Each point is reached from the start by the listed moves, each made once or not at all, plus a little noise. Say if it took an odd or an even number of moves. Then give how often each move was made.

Moves:
(1): [2.2 0.3 5.4 3.1]
(2): [ 2.3  3.3 -2.5  1.4]
Start: [-0.5  0.4  0.4  0.1]
Points:
[ 1.7  3.7 -2.1  1.5] => odd (0, 1)
[2.0 0.9 6.1 3.4] => odd (1, 0)
[3.9 3.7 3.3 4.8] => even (1, 1)

Moves:
(1): [ 4.2  4.0  2.2  2.3  2.8 -3.9 -1.4  1.3 -2.3 -0.3]
(2): [-1.4  4.1  1.4  0.0  0.0  1.5 -0.2 -2.3 -0.9  0.9]
(3): [-1.0  0.3  3.1  1.2 -2.9  0.5  1.0 -1.0 -1.6 -2.0]
(4): [-3.3 -0.1  1.0  1.9  0.9 -1.7  0.3  0.9  0.3  1.0]
(5): [ 0.0 -1.1 -0.3  0.4  2.3  1.2  0.6 -0.3  1.2 -2.3]
(6): [ 0.5 -2.8  2.3  3.0 -0.6  1.5 -2.6 -2.4  2.4  1.8]
(7): [ 3.6  0.5 -1.7  1.2 -1.9  1.1  4.9  0.2 -0.7 -1.2]
(8): [ 0.2  1.1  0.6  0.5  0.3  0.6 -2.0  2.4  0.5  0.3]
(9): [ 0.2  0.5  2.1  0.7  0.5 -2.6  1.3 -1.6  4.1 -2.0]
Start: [-0.7  1.1  1.0 -1.6 -1.1  0.7  1.6  1.3 -2.9  0.5]
Points:
[-1.4  8.1 13.5  8.1  0.0 -3.2 -1.8 -1.5 -0.4  0.1] => odd (1, 1, 1, 1, 0, 1, 0, 1, 1)
[-2.2 10.4  9.2  4.2  0.1 -2.1 -0.7  2.5 -6.9  0.3] => odd (1, 1, 1, 1, 0, 0, 0, 1, 0)
[-1.2  2.9  7.1  3.1  1.4  3.1 -1.3 -2.9  4.4 -0.8] => odd (0, 1, 0, 0, 1, 1, 0, 1, 1)
[-0.2  1.9  2.4  2.4 -1.6 -2.4  8.3  0.8  0.7 -1.6] => odd (0, 0, 0, 1, 0, 0, 1, 0, 1)
[ 0.1 -0.2  3.3  5.2 -2.4  2.2  2.4  2.4 -0.5  2.4] => even (0, 0, 0, 1, 0, 1, 1, 1, 0)
[-0.3  2.4  9.5  6.8 -0.9 -2.8 -1.0  0.1 -4.1  0.9] => even (1, 0, 1, 1, 0, 1, 0, 0, 0)
